Each point is reached from the start by the listed moves, each made 0, 1 or 2 times, or once backwards (-1), plus a little noise. Say if it took an odd or an even number of moves. Then give how often each move was made.
In the rows, 128 means zero.

Moves:
(1): [174 131 135 130 130 114]
(2): [122 193 147 145 140 128]
(3): [120 115 188 122 108 127]
Start: [100 117 141 117 116 147]
Points:
[ 93 104 201 108  97 145] -> odd (0, 0, 1)
[ 64 127  75 124 133 161] -> even (-1, 0, -1)
[186 112 215 114 101 118] -> odd (2, 0, 1)

Moves:
(1): [173 119 130 138 136 143]
(2): [142 165 114 115 132 116]
(3): [128 131 161 129 141 119]
(4): [125 141 130 158 119 130]
(5): [125 139 116 136 171 128]
(6): [115 143 132 117 131 162]
Start: [ 97 131 147 112 121 129]
Points:
[ 54  79 168 117  63  91] -> even (-1, -1, 0, 0, -1, -1)
[ 54 195 150 101  68 139] -> odd (-1, 1, 0, 1, -1, 1)
[ 53 194 154  57 183 124] -> even (-1, 1, 1, -1, 1, 1)
[121 161  85 117 152  92] -> even (0, 1, -1, 0, 1, -1)

Moves:
(1): [159 124 121 129 137 122 129 127 124 129 123 148 121 124]
(2): [126 163 124 120 129 122 126 130 127 122 137 133 120 129]
(3): [131 129 165 119 125 121 134 118 120 123 117 117 130 119]
(4): [135 137 135 169 136 121 119 124 137 121 123 126 124 135]
(5): [127 134 129 123 175 140 131 126 121 134 119 132 131 139]
(6): [138 134 134 133 121 157 125 135 125 132 137 118 134 120]
(7): [124 126 119 132 130 133 157 124 131 124 132 124 121 110]
(8): [128 128 133 136 134 116 133 165 127 130 122 127 124 132]
(9): [137 117 145 110 124 135 132 126 185 132 133 129 113 136]
(10): [130 147 122 133 124 113 134 120 118 177 113 129 127 145]
(11): [128 117 137 125 131 114 128 127 125 141 161 123 129 121]
Start: [150 151 154 117 126  93  89 156  93 153 136 139 124 104]
Points:
[177 182 224 191 241  90 160 197 134 215 123 113  93 115] -> odd (0, 0, 1, 2, 2, 1, 2, 2, 1, 1, 1)
[242 196 226  34 171 155  79 247 173 111 119 168  89 109] -> even (2, 2, 1, -1, 1, 2, -1, 2, 2, -1, -1)
[170 149 248 188 249  85  81 222  90 132 171 110 126 104] -> odd (0, 0, 1, 2, 2, 1, 0, 2, 0, -1, 2)

Moves:
(1): [153 126 124 129 128 143 120 122 125 141 131 130 134 135 126 130 126 134
 130]
(2): [126 147 135 135 134 127 131 132 128 129 134 119 126 132 126 116 124 133
 124]
(3): [134 124 149 120 130 128 125 130 139 126 135 130 126 126 133 128 122 131
 136]
(4): [123 112 134 151 126 128 128 131 137 124 129 121 130 137 129 125 126 124
 124]
(5): [131 122 126 128 149 126 131 127 127 117 132 130 135 137 118 128 123 125
 117]
(6): [117 127 138 124 131 149 128 135 113 145 117 133 129 116 139 134 131 121
 124]
(7): [138 143 131 131 118 134 163 124 140 127 127 127 127 114 128 128 134 114
 126]
(8): [131 124 123 126 134 122 129 158 124 134 128 117 130 116 127 128 130 126
 135]
(9): [122 139 113 124 131 149 118 122 151 108 114 114 144 124 142 115 126 119
 136]
(10): [125 123 123 124 141 122 132 122 130 159 128 138 131 146 131 131 125 126
 136]
(11): [123 131 118 117 125 139 119 133 143 125 161 125 120 124 132 134 152 121
 125]
(12): [132 139 126 138 132 136 122 132 139 121 124 170 128 121 114 117 128 135
 136]
(13): [122 132 125 134 121 119 120 136 117 124 141 127 169 134 145 139 116 117
 131]
(14): [132 130 133 122 118 129 129 140 125 124 126 126 122 148 125 133 129 130
 127]
(15): [134 127 124 132 133 124 131 131 126 125 124 136 124 130 151 124 128 131
 124]
(16): [124 138 130 139 132 126 129 130 129 126 128 121 123 127 128 150 130 125
 137]
(17): [132 138 139 128 128 112 117 124 138 123 119 115 149 130 134 129 161 126
 121]
(18): [118 130 126 126 119 137 150 130 132 120 129 128 135 120 127 133 132 158
 135]
Start: [142 130 106 141 112 123 138 135 131 142 111 134 122 110 122 130 128 140
 139]
Points:
[136  61 124 140 151 163  81 214  71 177  81  70 175 134 148 181  48  81
 165] -> odd (1, -1, 1, 1, 1, 2, -1, 2, 1, 0, -1, -1, 1, 1, -1, 1, -1, -1)
[201 152  79 208 181  29  89 230 135 162 158 187 219 220 140 190 185  97
 138] -> odd (1, 0, -1, 1, 2, -1, 0, 2, -1, 2, 1, 2, 2, 2, 2, 2, 2, -1)
[236 207 127 110 146 144 106 141 215  43 145 142 183 139 147  69 190 204
 116] -> odd (2, 2, 2, -1, 2, -1, 0, 0, 1, -1, 1, 1, 0, 1, 2, -1, 2, 1)
[ 94 158  48 121 185 140 148 153 200 112 133 172 115 163 142 108 209 202
 126] -> odd (-1, 1, -1, 0, 2, 0, -1, 0, 1, 2, 2, 1, -1, 1, 2, 0, 1, 2)
[188 109  77 100 144 131 173 148 143 120 110 239 228 198 169 130  27 206
 190] -> odd (1, -1, 2, -1, 2, -1, 0, 0, 1, 2, -1, 1, 2, 2, 2, -1, -1, 2)
[172 130 121 202 112 116 136 103 155 189  93 153 219 188 230  89  61  88
 147] -> even (1, 1, 1, 2, -1, 0, 1, -1, 1, 2, -1, 0, 2, 0, 2, -1, 0, -1)
[133 108  78 175 179  46 144 189 155 139 155 152 142 112  78 128 179 128
 119] -> even (-1, 0, -1, 1, 2, -1, 0, 2, -1, 1, 1, 1, 0, -1, 0, 0, 1, 0)
[104 200 107 165 130 105 196 112 155 111 169 183 185 102 105 174  66 143
 191] -> even (-1, 1, 1, -1, 1, -1, 1, -1, 0, 1, 0, 1, 2, -1, -1, 2, -1, 1)
[131 215  64 167 111 166 157  78 168 162  70 174 249 102 182 164  87 134
 224] -> odd (1, 0, 0, -1, -1, 0, 1, -1, 2, 2, -1, 1, 2, -1, 0, 2, 0, 1)
[164 108 166 116 150  94 229 221  86 244  65 169 105 130 147 132 107  80
 125] -> even (-1, 0, 1, 0, 1, 2, 2, 2, -1, 2, -1, 0, 0, 2, 1, -1, 0, -1)

Moves:
(1): [143 113 109 112 107 128 129 132 132 122 123 115 115 111 127 134 138 142
 142 123 133 126 142 127 135 120 116]
(2): [128 132 126 147 116 118 117 131 112 126 140 114 131 139 142 127 109 142
 145 123 107 126 137 117 127 114 135]
(3): [132 126 139 127 132 119 138 135 135 124 129 130 136 113 127 125 143 127
 123 139 133 129 125 132 126 135 130]
(4): [136 134 123 136 132 127 123 111 128 139 113 138 124 128 134 121 113 135
 120 140 121 136 131 133 145 123 137]
(5): [130 116 120 135 134 133 125 128 140 129 125 126 136 127 119 115 142 137
 124 131 114 126 140 129 138 112 139]
(6): [118 134 111 118 149 145 127 114 132 127 121 116 136 129 131 121 128 129
 140 143 126 123 143 133 126 122 119]
(7): [119 130 135 126 112 125 130 117 142 129 134 115 125 137 124 129 129 146
 125 124 112 113 121 137 127 139 122]
(8): [126 124 133 137 138 127 116 133 132 137 143 123 129 134 133 115 128 130
 124 125 120 124 113 121 134 131 126]
(9): [121 136 134 120 128 120 135 105 132 128 132 123 122 128 124 123 131 110
 130 122 139 119 131 129 144 112 135]
(10): [125 137 118 131 139 119 128 139 137 140 130 116 122 124 126 137 123 136
 136 132 137 128 130 130 123 120 132]
(11): [125 125 127 128 133 121 130 130 118 128 125 125 134 130 134 119 126 135
 126 138 137 124 127 118 136 124 138]
(12): [128 139 142 113 121 125 137 145 127 136 121 143 118 124 125 119 123 139
 141 135 127 122 140 136 126 127 130]
(13): [125 135 127 126 118 135 131 134 118 130 129 136 134 117 113 126 122 123
 133 122 123 124 135 128 130 147 125]
(14): [146 132 138 124 135 137 114 137 118 130 133 133 134 151 134 137 133 124
 118 127 133 115 124 145 143 127 134]
(15): [142 139 129 124 143 117 133 135 145 118 126 144 134 120 132 136 131 131
 120 110 131 130 117 103 125 127 116]
(16): [121 113 131 126 136 142 140 129 135 132 119 136 132 120 142 139 135 127
 146 117 142 110 128 126 129 119 126]
(17): [123 127 118 129 128 127 114 121 127 132 118 146 126 128 138 141 136 128
 120 130 123 123 141 124 128 125 125]
(18): [126 121 135 124 101 120 100 125 115 130 120 128 142 132 124 126 125 125
 142 135 135 139 109 131 123 135 124]
(19): [132 131 124 141 128 120 138 120 132 141 126 136 128 141 143 110 125 136
 137 129 127 119 135 133 116 138 117]
(20): [123 128 122 128 130 125 129 128 133 111 136 132 129 131 135 135 122 134
 145 135 136 129 125 128 125 139 136]
(21): [117 144 129 129 121 130 135 141 136 126 116 128 125 131 137 131 145 128
 138 127 131 121 122 129 132 132 115]
(22): [141 124 141 140 123 149 127 140 129 136 142 132 139 152 139 128 121 145
 119 147 128 130 128 131 142 129 130]
(23): [123 129 128 125 114 124 125 134 123 117 133 127 133 135 139 123 121 128
 115 123 129 126 134 140 130 125 128]
(24): [119 123 121 119 127 132 132 127 126 136 136 124 134 125 128 128 140 133
 134 109 127 144 131 136 132 142 128]
Start: [127 118 110 131 161 126 128 143 126  98 132 119 140 130 134 139 124 121
 123 117 121 117 136 131 120 141 136]
Points:
[104 125 138 150 234 219 138 165 170 143 116 181 220 181 164  44 158 186
 127 197  82  38 143 175 175 210 133] -> odd (-1, -1, 1, 1, 2, 2, 1, 2, -1, -1, 1, 1, 2, 1, 0, 1, 0, 0, 1, 1, 1, 1, 0, 0)
[141 128  86 114 203 177 146 111 175  96 108 121 148 107 103 156  69 125
 123 183 168 108 178 178 175  89 189] -> odd (0, -1, 0, 2, 1, 1, 0, -1, 1, 2, -1, 0, 1, 0, 0, 1, -1, 0, -1, 1, -1, 1, 1, -1)
[149  62 101 154  34  69 126 141 120 120 155 110 142 127 201 170  88 202
 249 189 197 120 165 153  88 155 143] -> even (2, 1, 2, 0, -1, -1, 0, -1, 1, 2, 0, 0, 0, -1, -1, 1, 1, 2, 2, 2, -1, 2, 0, 0)

Moves:
(1): [146 131 132 135 126 125 128 126 123 131 127 133 127 128 135 122 132 138
 127 131 134 129 127 125 129 132 138]
(2): [132 140 128 131 118 135 116 126 126 128 133 126 130 122 124 123 122 115
 131 131 119 123 116 120 136 129 121]
(3): [129 127 143 131 118 122 134 128 132 126 128 131 119 127 124 136 133 126
 128 130 127 134 138 121 126 129 121]
(4): [131 129 127 142 135 134 135 128 128 129 125 121 127 123 130 131 126 120
 136 125 124 131 122 126 122 128 133]
(5): [130 129 139 119 149 126 120 137 132 126 121 116 125 108 136 126 119 135
 112 121 140 124 127 136 122 135 123]
(6): [125 126 135 132 130 141 125 137 131 135 133 126 121 136 122 126 124 133
 130 130 119 124 122 118 130 140 131]
(7): [134 146 129 124 129 128 143 135 119 127 130 131 130 125 134 130 134 137
 132 132 120 126 135 133 129 119 132]
(8): [132 125 125 129 126 127 123 139 131 124 129 135 133 125 121 131 125 127
 120 130 126 122 125 129 123 120 133]
(9): [136 129 128 134 125 132 131 134 143 129 128 125 129 132 130 129 114 132
 129 117 133 129 133 135 134 130 125]
(10): [119 125 141 138 128 129 131 130 130 143 130 139 138 131 134 124 124 136
 129 133 131 127 128 130 130 123 127]
(11): [125 135 129 138 126 118 129 119 125 125 162 122 133 126 130 120 128 119
 133 122 128 128 126 136 122 128 129]
(12): [126 131 124 120 133 134 130 123 133 123 137 144 132 126 130 130 122 135
 118 119 131 138 125 115 131 130 127]
(13): [123 133 140 135 131 135 122 132 127 123 125 126 145 133 127 125 132 129
 122 127 127 124 130 125 129 131 118]
(14): [128 135 129 126 134 119 120 126 130 128 132 130 120 140 123 132 127 129
 131 125 133 131 128 129 126 122 134]
(15): [128 126 132 136 120 128 129 135 129 123 129 120 128 130 152 123 126 118
 126 144 136 123 119 128 131 124 133]
(16): [130 137 124 135 133 130 119 130 145 132 129 123 134 113 137 155 133 136
 133 128 124 126 137 127 131 127 135]
(17): [126 129 126 133 128 135 126 130 131 133 125 123 119 126 131 118 151 129
 124 120 127 143 127 127 126 123 127]
(18): [117 134 127 133 121 128 119 119 126 126 122 113 133 124 125 116 111 150
 125 129 117 128 135 121 113 117 131]
(19): [129 121 133 127 125 123 123 132 126 127 130 135 129 124 137 124 131 137
 143 129 129 129 118 129 124 126 127]
(20): [130 120 124 137 144 131 125 129 138 126 132 133 132 131 117 132 140 134
 127 146 134 137 120 129 138 119 127]
(21): [118 142 123 128 125 140 134 131 119 132 133 125 127 130 118 129 134 130
 127 129 150 135 130 122 116 128 128]
(22): [130 124 127 126 130 125 119 131 118 133 129 121 135 129 130 129 120 126
 129 132 130 142 133 130 125 126 128]
(23): [130 135 116 133 137 133 120 133 130 130 125 133 119 127 135 129 127 120
 131 138 135 123 147 116 133 127 128]
(24): [126 123 133 132 129 130 125 126 123 121 133 136 119 126 130 134 125 125
 122 129 121 130 129 143 132 133 128]
Start: [136 130 118 133 139 130 127 138 121 128 137 120 145 139 124 113 123 125
 122 121 115 127 138 134 125 121 125]
Points:
[126 186 140 198 187 154 115 132 117 126 141 118 149 125 118  67  93 175
 115 140  93 142 100 180 126  49 133] -> odd (0, 2, -1, 2, 1, -1, 2, 0, 1, 2, 0, 0, 0, 2, 0, -1, 1, 2, 0, 2, 0, -1, 0, 2)
[115 190 130 211 151 196 115 174 153 161 132  73 149  50 155 131  77 176
 133 126  26  90 130 171 115  87 148] -> odd (-1, 2, -1, 2, 1, 1, 2, 1, 1, 2, 0, -1, -1, -1, 0, 2, 1, 2, 0, 0, 0, -1, 0, 2)
[105 131 202 171 189 120  38 162 186 136 233 135 165 122  93 160  51 144
  75  86 133 169 164 168 132 134  80] -> odd (-1, 1, 2, -1, 2, 1, -1, 1, 2, 2, 2, 1, 1, 2, -1, 1, 0, 0, 0, 1, 0, 2, 0, 2)
[154 165 156 134 149  94 134 163  90 129 211 151 174 123  85  67 132 162
 136 152 100  68 106 144 107  98 135] -> odd (1, 1, 0, -1, 1, 1, 2, 2, -1, 1, 2, -1, 0, 0, -1, -1, -1, 0, 1, 1, 0, -1, 0, -1)
[180  92 188 151 147 121 120 146 159  88 170 167 134 131 144 175 129 152
 140 120  91 148 117 148 177 171 110] -> odd (1, 0, 2, 0, 0, 1, 0, -1, 1, -1, 0, 1, 1, 0, 0, 1, -1, -1, 2, 1, -1, 0, -1, 2)
[110 163 135 136 168 151  75 187 179 156 120 145 124 125 191 126  15 209
 117 121  89 101 180  81 120  89 156] -> even (-1, 0, 0, 0, 1, 2, 1, 1, 1, 2, -1, 2, -1, 2, 1, 1, 0, 2, 1, -1, -1, 0, 2, 0)
[ 70  97 154 203 167 145  94 130 152 151 200 144 189 174 113 143  74 170
 154 145  92 147 131 118 118 115 139] -> even (-1, -1, 0, 1, -1, 2, -1, 0, 0, 2, 1, 1, 1, 1, 0, 1, -1, 1, 1, 1, 0, 1, 0, 1)
[127 154 135 166 202 186 184 234 136 160 168 171 175 118 175 145  99 153
 150 170 199 146 158  89 114 102 124] -> even (-1, -1, 1, 2, 1, 1, 2, 1, 1, 2, 0, 2, 0, -1, 1, 0, -1, -1, 2, 1, 2, 1, 2, -1)
[ 95 170 168 122 137 122  43 157  91  98 129 100 205 100 170  53   7 140
  94 124 125  94 125 110  83  90  81] -> even (-1, 2, 0, 0, 2, -1, 0, 1, 0, 1, 0, 1, 2, 1, 1, -1, -1, 2, 2, -1, 0, 1, 1, 0)
[170 225 144 120 159 200 109 208 132 151 137 185 207  98 149 148  98 182
 128 124 181 128 191  58 159 140  75] -> odd (1, 2, 1, -1, 1, 0, 2, 0, 2, 1, -1, 2, 2, -1, -1, 1, -1, -1, 2, 0, 2, 1, 2, -1)
[ 77 175 117 160 159 175 136 155 133 192 153  89 179 111 155 148  54 213
 141 104  95 166 178  72  64  99 170] -> odd (-1, -1, 0, 2, 0, 2, 1, 0, 0, 2, 0, 2, -1, 0, 0, 2, 0, 2, 0, -1, 1, 2, 0, -1)
